Every row gives one point. The window is the flat piece filled in between its corners: a triangle in 3 columns, a solid with four corners in 4, and so on. A path goes straight from each point to the next, and from the last back to the first. List the points from which the path goes on through the window.

Window (3 x 3):
-0.32 -0.46 +0.46

+0.04 +0.07 -0.73

-0.13 -0.09 +0.39
Path:
(1): -0.42 -0.16 +0.38
(2): -0.63 +0.11 -0.49
(3): +0.52 -0.05 -0.55
(4): -0.11 -0.55 +0.59
(5): -0.43 -0.30 +0.58
(6): -0.57 +0.05 -0.10
(7): +0.17 -0.27 +0.70
(8): +0.41 -0.13 -0.83
(9): -0.15 +0.31 -0.54
(10): -0.70 -0.22 +0.02
(11): +0.14 -0.38 +0.01
(12): +0.37 +0.07 +0.19
(13): -0.29 +0.09 -0.03
(14): -0.51 +0.11 +0.21
(15): +0.17 -0.09 +0.30
(16): +0.15 -0.25 +0.36
Through the window after points: 2, 6, 16

Window (6 x 6):
-0.46 -0.63 -0.51 -0.08 +0.06 +0.86

-0.11 +0.07 +0.03 -0.20 -0.15 -0.76

-0.30 +0.41 +0.29 +0.27 +0.64 -0.75

-0.11 -0.06 +0.23 -0.46 -0.02 +0.03

+0.25 +0.15 -0.08 +1.01 +0.35 +0.49

+0.19 -0.12 -0.21 -0.88 +0.10 -0.50
Path:
(1): -0.11 +0.50 -0.27 -0.78 -0.64 -0.69
(2): -0.09 -0.27 +0.22 +0.29 +0.33 -0.55
(3): -0.47 -0.66 +0.33 +0.39 +0.40 -0.12
(4): +0.22 +0.32 -0.38 -0.11 +0.08 -0.14
(5): -0.19 +0.57 -0.24 +0.01 -0.04 -0.50
(6): -0.08 -0.51 +0.42 +0.03 +0.55 -0.03
(7): -0.07 -0.60 +0.08 +0.26 +0.36 -0.21
(8): -0.15 +0.67 -0.17 -0.71 -0.26 -0.60
(9): -0.15 +0.30 -0.35 -0.64 -0.13 -0.27
(10): +0.22 -0.52 +0.44 -0.17 +0.28 -0.37
(11): +0.13 -0.50 +0.20 +0.42 +0.37 -0.16
(12): -0.33 +0.32 -0.41 -0.09 +0.00 +0.24
(13): -0.36 +0.23 -0.32 -0.13 +0.39 -0.14
(14): +0.19 -0.36 +0.65 +0.51 +0.11 -0.01
(15): -0.01 -0.19 +0.22 +0.33 +0.23 +0.21
(16): -0.31 +0.29 -0.13 +0.12 -0.03 +0.22
Through the window after points: 1, 5, 7, 9, 11, 13

Window:
-0.06 +0.49 +0.28 -0.01 +0.44 +0.12 +0.44 -0.11 -0.54

-0.54 -0.18 -0.12 +0.31 -0.27 -0.08 +0.87 -0.21 -0.10

+0.11 -0.11 -0.10 -0.19 +0.52 +0.60 -0.28 +0.98 -0.11

+0.05 +0.38 -0.56 -0.11 +0.44 -0.09 -0.21 +0.58 -0.36

-1.30 -0.17 -0.29 +0.29 +0.07 +0.15 +0.25 -0.47 -0.06

-0.73 +0.28 -0.26 -0.01 -0.65 +0.63 -0.16 +0.03 -0.19

-0.57 -0.15 +0.16 -0.41 -0.57 +0.05 -0.16 -0.35 -0.08

+0.66 -0.17 +0.00 +0.34 +0.09 +0.53 -0.74 +0.38 -0.03

-0.93 +0.31 -0.01 -0.02 -0.35 +0.05 +0.67 -0.78 +0.54
Path:
(1): +0.12 +0.10 -0.40 -0.01 +0.11 +0.57 +0.11 -0.17 -0.24
(2): -0.40 -0.01 -0.52 -0.17 -0.22 +0.66 +0.85 -0.48 +0.09
(3): -0.38 +0.29 +0.12 +0.00 -0.13 -0.04 +0.02 -0.07 +0.11
(4): -0.74 +0.06 +0.20 +0.24 -0.10 +0.07 +0.18 -0.04 +0.18
(5): -0.09 +0.38 -0.39 -0.44 +0.04 +0.39 +0.57 -0.47 +0.06
(6): +0.04 -0.19 -0.53 +0.04 +0.09 +0.53 +0.30 +0.20 -0.49
(7): -0.38 +0.10 +0.13 +0.01 +0.06 +0.11 -0.14 +0.33 -0.12
(8): -0.72 +0.32 +0.05 +0.22 -0.08 +0.01 -0.21 +0.65 -0.11
Through the window after points: 4

Window:
-0.21 +0.27 +0.36 +0.42 -0.26 +0.62 +0.01 +0.54 -0.21 -0.05 -0.36

+0.09 -0.45 +0.22 -0.63 +1.30 +0.55 +0.35 -0.21 -0.16 +0.56 -0.37

-0.02 +0.33 -0.31 +0.57 +0.05 -0.03 -0.02 -0.11 +0.28 -0.83 -0.05

+0.30 +0.73 +0.29 -0.06 -0.36 +0.26 +0.77 +0.13 -0.49 +0.16 +0.32

-0.17 +0.27 -0.16 -0.23 +0.38 -0.20 -0.36 -0.42 -0.24 +0.50 -0.20

+0.38 -0.47 -0.68 +0.06 -0.17 -0.26 +0.86 -0.40 -0.20 +0.98 +0.30

-0.55 -0.16 -0.16 -0.44 +0.15 +0.29 +0.34 -0.15 -0.62 -0.07 -0.03

+1.16 +0.12 -0.44 -0.03 +0.80 -0.23 -0.83 +0.93 -0.21 +0.14 +0.30

-0.35 +0.50 -0.21 -0.06 +0.36 -0.51 +0.12 +0.17 -0.54 -0.21 -0.53

+1.34 +0.01 +0.31 -0.03 -0.08 -0.92 -0.45 -0.11 +0.08 +0.03 -0.01

-0.71 +0.34 +1.08 +0.39 -0.16 -0.36 +0.11 +0.18 -0.11 +0.04 +0.13
Path:
(1): +0.05 +0.02 -0.17 -0.39 -0.10 +0.03 +0.08 +0.03 -0.10 +0.27 +0.04
(2): +0.14 +0.11 +0.29 +0.77 +0.87 -0.01 +0.21 -0.34 -0.60 -0.07 +0.11
(3): +0.83 -0.35 -0.07 +0.73 +0.55 -0.44 +0.02 -0.14 -0.52 -0.29 +0.01
(4): -0.18 +0.54 +0.00 -0.42 -0.04 +0.19 -0.05 +0.08 +0.45 -0.06 -0.12
(5): +0.08 +0.24 -0.19 -0.82 +0.55 +0.10 +0.22 +0.39 +0.37 +0.00 -0.03
(6): +0.31 +0.05 +0.16 +0.32 +0.27 -0.07 +0.12 -0.13 -0.33 +0.32 -0.10
(7): -0.04 -0.14 +0.22 +0.20 +0.72 +0.25 +0.07 -0.44 -0.83 +0.23 -0.14
(8): +0.65 +0.14 -0.18 -0.47 -0.12 -0.21 +0.03 +0.76 +0.74 +0.32 +0.26
(9): +0.12 +0.23 +0.14 -0.09 +0.16 -0.40 -0.07 +0.21 +0.19 +0.12 +0.22
(10): +0.36 +0.08 +0.09 +0.22 +0.19 -0.13 +0.02 -0.13 -0.34 +0.25 -0.20
(11): -0.11 +0.30 +0.33 +0.37 +0.19 +0.26 +0.03 +0.03 -0.44 +0.02 -0.22
(12): -0.10 +0.01 +0.09 -0.07 -0.08 +0.39 +0.15 +0.42 -0.06 +0.06 -0.20
(13): +0.10 +0.27 -0.07 -0.38 +0.13 -0.49 +0.02 +0.31 +0.17 +0.16 +0.04
(14): +0.47 +0.03 +0.22 +0.64 +0.37 -0.08 -0.19 -0.30 -0.50 -0.27 +0.20
(15): +0.14 +0.25 +0.10 +0.15 +0.60 -0.16 +0.30 -0.08 -0.82 +0.45 +0.11
(16): -0.18 +0.05 +0.43 -0.30 -0.76 +0.05 -0.04 +0.47 +0.46 -0.10 -0.01
Through the window after points: 3, 11

Window, 14 rows:
-0.25 +0.62 +0.95 +0.81 +0.01 -0.24 -0.36 +0.10 +0.37 -0.82 +0.17 -0.45
 +0.64 +0.40

+0.66 -0.12 +0.31 +0.24 +0.17 -0.93 -0.85 +0.04 +0.00 -0.39 -0.31 +0.58
 +0.48 +0.17

+0.28 +0.45 -0.51 +0.31 -0.40 -0.23 -0.25 +0.33 +0.10 +0.45 -0.11 +0.15
 -0.43 -0.10

+0.09 +0.38 +0.15 -0.33 +0.46 -0.57 +0.23 -0.04 +0.14 -0.46 +0.45 +0.13
 +0.02 +0.10

+0.64 -0.20 -0.03 +0.03 +0.42 -0.14 -0.10 +0.39 +0.07 -0.46 -0.02 +0.57
 +0.57 -0.34

+0.02 +0.56 +0.03 -0.64 -0.22 +0.32 +0.21 -0.26 +0.09 -0.57 -0.20 -0.15
 -0.49 +0.36

+0.42 -0.18 -0.20 -1.14 +0.56 -0.18 +0.20 +0.27 +0.27 -0.05 -0.09 +0.20
 +0.18 +0.65

+0.43 +0.53 +0.28 +0.37 +0.20 +0.40 -0.93 -0.54 +0.32 +0.09 -0.13 -0.33
 +0.02 -0.04

+0.02 +0.21 -0.22 +0.01 -0.78 +0.09 -0.49 -0.11 +0.38 +0.65 +0.64 +0.64
 -0.49 +0.34

-0.10 +0.14 -0.55 -0.83 -0.28 +0.30 -0.23 +0.30 -0.81 +0.59 +0.29 +0.32
 -0.53 +0.16

-0.26 +0.05 +0.21 +0.24 +0.33 -0.37 +0.28 +0.22 -0.23 +0.17 -0.20 +0.83
 +0.38 -0.26

+0.01 -0.39 +0.84 -0.57 +0.78 +0.36 -0.24 +0.26 -0.37 -0.40 -0.20 -0.20
 -0.68 +0.23

-0.22 -0.97 -0.06 -0.37 -0.28 -0.20 -0.35 -0.50 +0.58 +0.58 +0.34 +0.06
 +0.13 -0.60

+0.07 -0.22 -0.70 +0.39 +0.47 -0.19 +0.20 -0.17 -0.06 -0.33 -0.18 +0.33
 +0.12 -0.01
Path:
(1): +0.32 -0.37 +0.36 -0.18 -0.24 -0.50 +0.64 -0.21 -0.44 +0.44 +0.30 -0.11
 +0.21 -0.11
(2): -0.23 +0.54 -0.62 -0.40 +0.27 +0.19 -0.71 +0.53 +0.11 -0.33 -0.02 +0.62
 -0.52 +0.30
(3): -0.21 +0.11 -0.04 -0.39 +0.69 -0.25 -0.58 +0.45 +0.70 -0.28 -0.36 +0.32
 -0.17 +0.17
(4): +0.46 -0.64 +0.56 -0.14 -0.16 +0.15 +0.19 -0.61 -0.72 -0.01 +0.46 -0.06
 +0.23 -0.06
(5): +0.32 -0.76 +0.12 -0.02 -0.40 -0.28 +0.61 -0.23 -0.32 +0.11 +0.02 -0.25
 +0.13 +0.25
(6): -0.13 +0.26 -0.09 -0.39 +0.15 +0.10 -0.38 -0.01 +0.37 +0.01 +0.20 +0.26
 -0.21 -0.09
(7): -0.41 -0.30 -0.43 -0.34 +0.13 -0.37 -0.78 -0.11 +0.92 +0.49 +0.07 +0.53
 +0.07 -0.46
(8): +0.15 -0.35 +0.16 -0.12 -0.19 -0.08 +0.05 -0.21 -0.02 +0.15 +0.25 +0.04
 +0.02 -0.08
(9): +0.37 +0.02 +0.22 -0.26 -0.06 -0.41 +0.33 -0.80 -0.50 -0.15 -0.35 -0.27
 -0.06 +0.74
(10): -0.04 +0.23 -0.13 -0.04 +0.19 -0.06 -0.21 +0.28 +0.38 -0.26 +0.27 +0.34
 -0.04 -0.16
(11): -1.08 +0.06 -0.27 -0.40 +0.70 -0.03 -0.67 -0.27 -0.07 -0.25 +0.32 +0.33
 -0.55 +0.14
(12): +0.92 -0.02 +0.85 +0.19 -0.44 -0.09 +0.12 +0.23 +0.17 +0.02 -0.21 -0.36
 +0.23 +0.20
(13): +0.36 +0.25 -0.01 +0.13 -0.18 -0.15 -0.09 -0.05 +0.08 +0.22 +0.12 +0.27
 +0.01 +0.16
(14): -0.01 +0.09 -0.54 +0.01 -0.03 -0.19 -0.38 -0.02 +0.22 +0.06 -0.02 +0.32
 +0.02 -0.07
(15): -0.19 +0.15 +0.00 -0.23 +0.05 -0.01 -0.61 +0.26 +0.09 +0.01 -0.04 +0.27
 +0.09 -0.04
(16): +0.87 -0.07 -0.22 +0.48 -0.05 -0.02 +0.74 -0.49 -0.14 +0.12 -0.02 +0.25
 -0.45 +0.21
Through the window after points: 7, 9

Window (14 x 14):
-0.12 +0.41 +0.43 -0.37 -0.23 -0.44 -0.29 -0.25 -0.50 -0.41 -0.28 +0.56
 -0.28 +0.14

+0.53 +0.17 +0.56 -0.21 +0.24 +0.44 +0.18 +0.54 +0.14 +0.09 +0.10 +0.31
 +0.23 +0.44

-0.18 -0.97 -0.57 -0.47 -0.56 -0.30 +1.42 -0.05 -0.44 +0.03 +0.15 -1.15
 +0.32 -0.32

+0.14 -0.21 +0.07 +0.58 +1.20 +0.51 -0.26 +0.35 -0.65 -1.03 -0.32 +0.17
 +0.29 +0.10

-0.15 -0.29 +0.12 -0.56 -0.73 +0.56 -0.21 +0.19 +0.10 -0.02 +0.62 -0.55
 -0.22 +0.09

+0.12 +0.02 -0.26 +0.16 -0.09 -0.38 -0.30 +0.16 +0.01 -0.38 +0.41 +0.38
 -0.31 -0.29

-0.27 -0.55 +0.03 +0.10 -0.02 -0.24 -0.24 -0.27 +0.14 +0.02 -0.09 -0.17
 +0.10 +0.52

+0.03 -0.69 +0.34 -0.10 -0.36 -0.02 +0.43 -0.27 -0.48 +0.22 +0.26 +0.18
 +0.37 -0.09

+1.10 +0.22 -0.02 -0.28 -0.12 +0.57 -0.15 -0.19 -0.07 +0.34 +0.34 +0.29
 -0.07 +0.15

+0.24 -0.25 +0.70 +1.01 +0.68 -0.09 +0.62 +0.00 -0.11 -0.56 +0.34 -0.67
 -0.02 +0.62

-0.37 -0.72 -0.31 +0.24 -0.16 +0.11 -0.13 -0.07 -0.20 -0.09 +0.37 +0.43
 -0.77 +0.74

-0.39 +0.09 -0.01 -0.12 +0.15 +0.03 +0.21 -0.11 +0.02 +0.18 -0.02 -0.43
 -0.30 -0.68

-0.61 +0.44 -0.05 +0.28 -0.54 +0.01 -0.27 -0.02 -0.38 +0.30 -0.18 +0.13
 +0.30 +0.48

+0.16 -0.18 +0.11 +0.36 -0.09 -0.08 -0.38 +0.22 -0.31 -0.20 -0.55 +0.24
 -0.44 -0.30
Path:
(1): -0.26 -0.40 +0.02 +0.05 +0.06 -0.13 -0.06 +0.03 -0.53 +0.26 +0.23 -0.15
 -0.18 +0.19
(2): +0.21 -0.25 -0.09 +0.05 -0.45 +0.36 +0.09 -0.28 +0.38 -0.66 +0.14 -0.03
 -0.19 +0.23
(3): -0.15 +0.41 +0.11 -0.07 -0.49 +0.35 -0.15 -1.23 +0.92 +0.00 +0.12 +0.25
 -0.34 +0.11
(4): +0.60 -0.13 +0.11 -0.15 +0.16 +0.05 -0.05 +0.45 -0.80 -0.09 +0.05 +0.17
 +0.06 +0.13
(5): -0.35 -0.10 +0.14 +0.05 +0.02 -0.79 +0.12 +0.46 -0.71 +0.16 +0.22 -0.52
 -0.17 +0.10
(6): -0.15 -0.07 -0.14 +0.08 -0.25 +0.58 +0.11 -0.38 +0.14 -0.07 -0.12 +0.14
 +0.04 +0.04
(7): -0.09 -0.61 +0.14 +0.20 -0.54 +0.62 +0.51 -0.74 +0.04 -0.51 +0.01 +0.18
 +0.17 +0.01
(8): -0.24 -0.04 +0.04 +0.00 +0.09 -0.42 -0.25 +0.53 -0.40 +0.16 +0.19 -0.06
 -0.12 +0.21
Through the window after points: 3, 5

Window, 14 rows:
+0.40 +0.43 -0.58 -0.37 -0.07 +0.47 +0.19 -1.02 -0.36 -0.17 -0.21 +0.29
 -0.43 -0.34

-0.74 -0.65 -0.20 +0.72 -0.14 +0.40 -0.18 +0.12 +0.31 +0.29 +0.14 +0.30
 +0.07 +0.24

+0.49 -0.09 -0.37 +0.61 -0.47 -0.08 -0.15 -0.89 -0.53 -0.32 -0.64 +0.43
 +0.17 -0.06

+0.08 +0.55 -0.20 +0.11 -0.57 +0.01 -0.02 -0.47 -0.91 +0.03 -0.02 +0.45
 +0.53 -0.50

-0.61 -0.54 +0.53 +0.29 +0.15 -0.09 +0.07 -0.03 -0.30 +0.03 +0.10 +0.41
 +0.04 +0.73

+0.51 +0.41 -0.44 -0.59 -0.24 -0.04 +0.05 -0.46 +0.71 -0.28 +0.27 +0.39
 +0.30 +0.15

-0.49 +0.06 +0.05 -0.25 -0.33 -0.71 -0.13 +0.62 +0.12 -0.28 +0.04 +0.64
 -0.57 -0.15

+0.29 -0.03 +0.26 -0.54 +0.31 +0.34 +0.20 -0.22 +1.10 -0.24 -0.29 -0.09
 +0.17 -0.48

+0.52 +0.54 -0.59 +0.14 -0.34 +0.39 +0.06 -0.32 -0.80 -0.67 -0.31 -0.33
 +0.04 +0.01

-0.97 -0.70 +0.09 +0.43 -0.30 -0.70 +0.66 +0.11 +0.25 +0.15 +0.29 +0.06
 -0.09 +0.21

-0.02 -0.76 +0.34 +0.66 -0.15 +0.16 -0.08 -0.25 -0.01 -0.18 +0.76 +0.11
 -0.11 -0.05

-0.53 -0.89 -0.18 -0.32 -0.39 -0.36 +0.44 +0.71 -0.33 -0.25 +0.14 +0.77
 -0.01 +0.00

+0.92 +0.50 -0.30 +0.40 -0.32 +0.18 +0.45 -0.29 -0.40 +0.30 -0.32 +0.43
 -0.08 -0.02

-0.70 -0.81 -0.20 +0.25 +0.59 -0.80 +0.03 +0.54 +0.02 +0.13 +0.45 +0.38
 +0.04 +0.03
Path:
(1): +0.01 -0.24 +0.00 -0.16 -0.26 -0.40 +0.30 -0.20 -0.15 +0.18 +0.02 +0.12
 -0.27 +0.01
(2): -0.27 -0.55 -0.23 +0.06 -0.64 +0.06 -0.15 -0.14 -0.26 +0.12 +0.04 +0.03
 +0.05 +0.03
(3): -0.16 +0.24 +0.23 +0.35 +0.65 -0.37 +0.78 +0.15 +0.08 -0.57 +0.08 +0.70
 -0.10 +0.24
(4): +0.14 +0.16 -0.32 +0.11 -0.15 +0.05 +0.30 -0.48 -0.22 -0.39 -0.19 +0.37
 +0.09 -0.26
(5): +0.18 -0.13 -0.11 +0.13 -0.46 +0.19 -0.20 -0.24 -0.27 -0.05 -0.13 +0.05
 -0.11 +0.22
(6): -0.09 -0.50 -0.27 -0.17 -0.32 -0.32 -0.02 -0.11 -0.18 +0.08 -0.03 +0.12
 +0.00 +0.01
(7): +0.02 +0.33 +0.08 +0.38 +0.12 +0.19 +0.51 -0.27 -0.24 -0.54 +0.14 +0.70
 -0.16 -0.11
(8): -0.29 -0.03 -0.18 +0.27 +0.22 +0.11 -0.05 +0.13 -0.18 -0.57 +0.08 +0.55
 +0.35 +0.00
Through the window after points: 2

Window:
+0.50 -0.64 +0.55 -0.42 -0.18 -0.44 +0.47 -0.41 +0.30 +0.16 +0.17 -0.41
 -0.46 +0.64

-0.37 -0.45 +0.23 +0.86 +0.04 +0.65 -0.98 +0.26 -0.34 -0.72 -0.46 +0.20
 +0.08 -0.46

+0.27 -0.14 +0.42 -1.02 +0.38 -0.35 -0.18 -0.46 -0.08 +0.38 +0.19 -0.15
 -0.03 +0.57

+0.23 -0.51 -0.09 -0.63 +0.20 -0.26 -0.06 -0.03 +0.06 +0.69 +0.09 -0.29
 -1.03 +0.67

-0.47 -0.16 +0.38 -0.09 -0.64 +0.15 +0.11 +0.19 -0.65 -0.20 -0.21 +0.61
 -0.16 -0.42

+0.92 -0.10 +0.71 -0.40 +0.28 -0.57 +0.26 +0.50 -0.28 +0.71 +0.02 -0.47
 -0.33 +0.34

+0.20 -0.04 -0.62 -0.52 -0.07 +0.32 +0.34 -0.28 +0.06 +0.06 +0.15 -0.41
 +0.02 +0.40

-0.67 +0.05 +0.36 +0.80 +0.52 +0.38 -0.23 +0.05 +0.01 -0.26 +0.23 +0.16
 -0.29 -0.35

-0.45 +0.09 +0.09 -0.41 -0.11 -0.02 -0.02 +0.19 +0.23 -0.79 -0.48 -0.01
 -0.45 -0.34

-0.34 -0.23 +0.00 -0.13 -0.09 +0.45 +0.00 -0.45 +0.32 +0.09 -0.62 +0.04
 -0.22 -0.79

-0.62 +0.00 +0.24 +0.01 -0.65 +0.20 -0.29 +0.36 +0.51 +0.12 -0.38 +0.19
 +0.13 -0.06

+0.06 -0.35 +0.12 +0.52 +0.11 -0.08 -0.46 +0.49 +0.08 -0.36 +0.03 +0.94
 +0.07 -0.60

-0.49 -0.98 +0.46 +0.38 +0.61 +0.28 -0.23 +0.86 -0.24 -0.27 +0.04 +0.30
 +0.28 -0.45

-0.01 -0.08 -0.07 -0.84 -0.62 +0.42 -0.26 -0.27 +0.34 +0.00 +0.53 -0.51
 -0.34 -0.34
Path:
(1): -0.64 -0.25 +0.19 +0.24 -0.14 -0.16 -0.33 +0.30 -0.11 -0.29 -0.08 -0.25
 +0.05 -0.47
(2): -0.14 -0.26 -0.09 -0.36 -0.18 -0.09 -0.04 -0.03 +0.13 -0.02 +0.29 -0.37
 -0.17 -0.12
(3): +0.51 -0.14 +0.23 -0.78 +0.04 +0.59 -0.23 -0.25 +0.06 +0.48 -0.15 +0.18
 -0.72 +0.48
(4): +0.08 -0.11 +0.12 -0.37 +0.03 +0.39 -0.08 -0.06 +0.18 -0.10 +0.07 +0.11
 -0.23 +0.39
(5): -0.18 -0.32 +0.08 -0.31 -0.23 -0.46 +0.09 -0.12 +0.01 +0.05 +0.02 -0.55
 -0.23 -0.50
(6): -0.54 -0.48 +0.05 +0.17 +0.05 -0.30 +0.01 -0.02 -0.40 -0.41 +0.14 -0.14
 -0.08 -0.62
(7): +0.07 -0.01 +0.44 -0.10 -0.16 +0.67 -0.32 +0.26 +0.21 +0.01 -0.40 +0.32
 -0.02 -0.02
(8): +0.22 -0.20 +0.33 -0.22 -0.01 +0.53 -0.05 +0.04 +0.10 -0.14 -0.16 +0.76
 -0.06 -0.06
Through the window after points: 2, 4
